Each row of a before or after table is a point. The points were changed in one or more steps. Then noise was added and the rows were shuffled. The steps act on columns, c1 being the first. Name the steps. A step turns or swaps two columns, mirrors them in a line or flattens them onto one, adds a multiple of one to another, or multiplies or shifts one. Angles are multiples of 10 degrees, from the lower column toward the higher: turns from -170 to 170, lines from 10 to 170 but not 90. Use the fewest steps. Two steps may share a column if one is a turn and the other turns, adds or multiplies; they go together, in the order done. Otherwise the lowest column goes first.

Before, 12 rows:
0:  23 -39
1:  49 -18
2:  19 -41
3: -12  28
4: -13  27
5: -11  38
6:  14 -35
7:  28  30
8: -27  34
9: -16  23
10:  18  23
11:  -2 -19
After (12 x 2):
0:  23 -52
1: -11  43
2:  30  17
3: -17  32
4:  17 -51
5:  14 -43
6: -10  36
7:  50 -44
8:  18  14
9:  -2 -17
10: -27  49
11: -14  32
Steps: add -0.5 times c1 to c2

Before, 9 rows:
0: -32 -16 -14  12  -5 -33
1:  58 -16  64  28  -1 -28
2:  -2 -41 -11  -7  -1 -16
3: -15 -24   5  -6 -26  -1
4:  26  69  27 -20  28  53
5: -44  -9 -26 -41  15  41
6:   5   5  10 -33 -17 -28
7: -11  35 -16 -53  56  51
8:  -2  -5 -45 -15 -16   2
After:
0:   1  -6 -31  -3 -20  -1
1: -28 -14  46  24  14  59
2:  38 -10 -18 -43  -9 -43
3: -28   4   6 -21 -33   4
4:  51  35 -11 -74  23 -11
5:  -1 -20   4   9 -25 -15
6: -15 -42  -8  -6  -6   1
7:  53  70  21 -30  14  25
8: -34 -17  -7  13   1 -29
Steps: swap c1 and c6; multiply c3 by 0.7; turn c4 and c5 by 30 degrees

Before, 8 rows:
0:  15 -14 -36 -28  54 -23   8 -12 -20   7  34
1: -29 -27  48  41  -6 -19  38  15  -2  22  -5
2:  -5  24  26   5  15   3  37  29   9  29 -15
3:  43 -15 -79 -30   8 -23 -31   9 -50  12  16
4:  -3   7  66   1   8  -6   0  -1   8 -18 -17
5:  17  -3  11  53   6   0  61  16 -15 -20  -2
6:  41   9 -53 -58  -1  -1 -23 -51 -29  37  58
7:  -3  19  43  61  28 -17  20 -18   2  30 -25
After:
0: -29 -28  49  46 -39 -21   8  16  -2   1 -19
1:  44 -16 -80 -20  32 -22  -2   9  42  36   1
2:  18  -3  11  36 -56  -2  26  16 -36  29  -1
3:  42  11 -53 -30  20  -2  -7 -52  65   8  58
4:  14 -15 -34 -21  11 -24  54 -12  26  13  15
5:  -4  25  26  20 -29   2  27  31  20 -17 -10
6:  -3  19  42  68 -10 -18  34 -19  -3  -1 -38
7:  -4   8  65  -8   2  -6   9  -2 -18  -1 -20
Steps: turn c4 and c10 by -30 degrees; turn c9 and c10 by -110 degrees; turn c5 and c7 by 70 degrees; add 0.7 times c6 to c11

Before:
0:   2   0 -21 -17 -10 -13  -2  26 -16 -30 -19  16  -9 -26  12   3  -6 -29
1:  21 -30  45 -38 -23 -10  12  24 -19  -4   1 -38  95 -24  17  15 -28 -27
2:  -8  -6  10 -61  -4  12  83   2  43  12 -14  23  35  20 -26   4 -17  14
3: -17   6 -17  -3  -1  43 -16 -62 -10 -17 -24 -52 -24  -7  31  -9 -25 -17
4:  12 -34 -23  -7  34 -19  -5   4   1  -6  -7  -3 -27   5  31 -10  10   2
5: -24 -35  23 -10  -8 -13  37  24 -20  39   6  19 -30 -17  33  18   4 -42
6: -23   7 -21   1  27 -17   6  40   6 -13  45 -25 -27 -28  18 -26   1  66
7:   5  -5  12 -30  10  14 -33  34  10 -11  22   4   5 -16  35  17  13   3
8:  24  -7 -13 -40 -28   9 -15  41   1  70  -7  21 -15   6  40  -3 -11 -31
9:  58 -32  24  -7   7  16 -20 -37  29 -28  15   5 -19  84  -6 -17 -74  67
10: -13 -20 -14  -1 -25 -16 -13  30   7  -7 -21 -68 -29  49  10  -5 -24  -1
11: -13 -12  36 -36 -12   3 -20 -62  -9 -17   4 -29   2 -37  -6 -34   3 -19
After, 12 rows:
0: -12 -15 -12 -10 -23  -8 -10  28 -64 -10 -20  17 -31  48 -38  -4 -27  -5
1: -26   5 -18 -17  27  -6   8  45 -29 -33  47   3 -26 -29 -28 -28   6  68
2:  13 -36 -25 -12  35 -13  -3   0  -8  -9  -8   0 -26   2 -22  -7   6   0
3:  25  -2 -14  27 -29 -29 -15  42  18  76  -6  -7 -16   5  -9  -2 -11 -32
4:   8  -4  11  32   8 -18 -35  40  -2  -9  19 -15   5 -15 -16  17  13   7
5:  56 -33  25  17   7   2 -21 -35 -12 -47  13 -40 -14  86 -60 -10 -70  67
6:  23 -29  45   8 -23 -38  15  24 -28   0   1  36  93 -27 -31  12 -31 -25
7:  -6  -4   9  42  -5 -49  83   2   2   7 -12 -61  35  23 -76   9 -16  14
8: -26 -35  25  -4  -8 -18  37  18  23  54   7  16 -31 -16 -16  17   7 -42
9: -18   6 -17  35  -3  23 -15 -60 -40 -13 -25  31 -23 -11 -20  -3 -27 -17
10:   2   2 -22   0 -13 -20  -4  23  25 -27 -20  15  -8 -24 -38   6  -5 -29
11: -10 -10  37  22 -15 -30 -18 -61 -25  -9   6  21   1 -40 -49 -33   0 -22
Steps: mirror c4 and c6 in the line at 60 degrees; multiply c9 by 1.3; turn c9 and c12 by -110 degrees; add -0.3 times c18 to c10; shift c15 by -50

Before:
0:   6  -2  -5   1   5  -3  26   0  -8   7  -7  -4   8  -3  14  -6  -1  -9 -16 -30  -5   1  -6  15  20 -12  10 -16  51  -2   1  15
1:   7  -5 -14   7 -15  -7  32   3   2  -3 -10  -7 -21  -6   6  17  -4  17 -10   6   0 -13  15  -3  11   6  17  -9  -6   7  -7   0
2:  12  17 -12 -12  14  -3  21   6 -12  -6   7  12   7  18  17  19  -4  10  20  10   7  18  16 -10  21  12   2 -12  20   4   6  11
3:   4  -4 -16  -2 -16 -30   8   5 -12   7  -1  -5  17   1   1  17  -8   6  -3   2  -7  -9  16  17 -13  17  -6   9   1   8 -10  16
4:   8 -19  15  -2 -12 -24  20  -2   7   6 -11  -7  10  39   0  -7  10  -4   9   6   5  -9  20   8   2  -1   8  -1  -3  -6  -5 -10
5:  -4  47 -13   8   9   5   7  -7  -4   7  -8   1   6  -9  10  20 -12  -4 -12   4   8  -8   3   1   8  17  11 -14  -1  -2  -6 -53
6:   8 -18  18 -38  -5  -7  30 -40  -5 -23  -3  18  15   1 -57  -2 -10   4  11 -56   4   5   5  -4   5   0  -8 -16   2 -12  17  21
7:  12  -5 -16  -8  20   0  15  -3 -15  -1 -12  22  17  35  -8  -2  -5  12 -21 -17 -70 -12  20  -9   5  10   0 -15  -2 -18 -12  21
8:   7 -18  -8   4   2   4 -17   4   0 -11   6  -2  14  -6  -4   8   7 -11 -19  -3   2   6 -13  -5  17  17  -2 -12   5   6   8 -54
9:  15 -10 -13   4  -8   2  31 -25  -5  -4  10   1 -26  15  10  -8  12  -8   3   1 -18  13  10 -10  20 -28  -5 -14   3  -1   2  10
After, 10 rows:
0:   5  -4 -17  -3   1 -29   9  -3 -12   7  -1  -6  18   1   0  16  -8   7   5  13 -17  -8  16  18 -14  17  -7   9  -6   8  -9  16
1:   7 -18  -8  -2  -1   3 -17   6   0 -10   6  -3  13  -7  -4  15   6 -11 -15  -5   3   7 -15  -5  16  17  -2 -12  -5   5  10 -54
2:   9 -18  18 -33  -5  -7  30  32  -5 -23  -3  18  16   1 -57 -11 -10   5  21 -54  -4   5   5  -4   5   0  -9 -16  36 -14  17  21
3:   6  -2  -5  -5   5  -4  25  97  -7   6  -7  -3   8  -3  13  -1  -1  -8 -16 -33   4   2  -5  16  20 -12  10 -16 -17  -2   1  14
4:   8 -19  15   2  -9 -24  20  -4   7   5 -11  -6   9  39   0  -9  10  -3   6  13 -10  -9  20   8   2   0   7   0   3  -5  -6 -10
5:   6  -5 -14   3  -4  -8  32 -13   2  -4 -10  -7 -21  -5   7  20  -4  18  -5  15 -14 -12  14  -3  11   5  18  -9   0   8  -7   0
6:  12  -5 -16 -15  71   0  15  -1 -15   0 -11  23  17  35  -8   4  -6  12 -17 -14  -5 -11  20 -10   5  11   0 -15   4 -18 -13  20
7:  15  -9 -14   4  14   3  31  24  -5  -4  11   0 -26  14  10  -9  13  -8  -2  10 -14  13  10 -10  21 -28  -6 -13  22   0   2  11
8:  -4  47 -12   3  -5   4   7   2  -4   7  -8   1   6  -9  10  23 -13  -4  -6  -4  11  -7   3   0   7  16  11 -15   8  -3  -6 -52
9:  12  17 -11  -4  -2  -3  21  33 -10  -4   7  13   8  18  17   9  -3  11  29  -1  16  19  15 -11  20  12   2 -11 -13   4   6  10
Steps: turn c4 and c19 by -20 degrees; turn c16 and c19 by 20 degrees; turn c5 and c21 by 70 degrees; add -0.7 times c21 to c20; turn c8 and c29 by -110 degrees; multiply c8 by 2
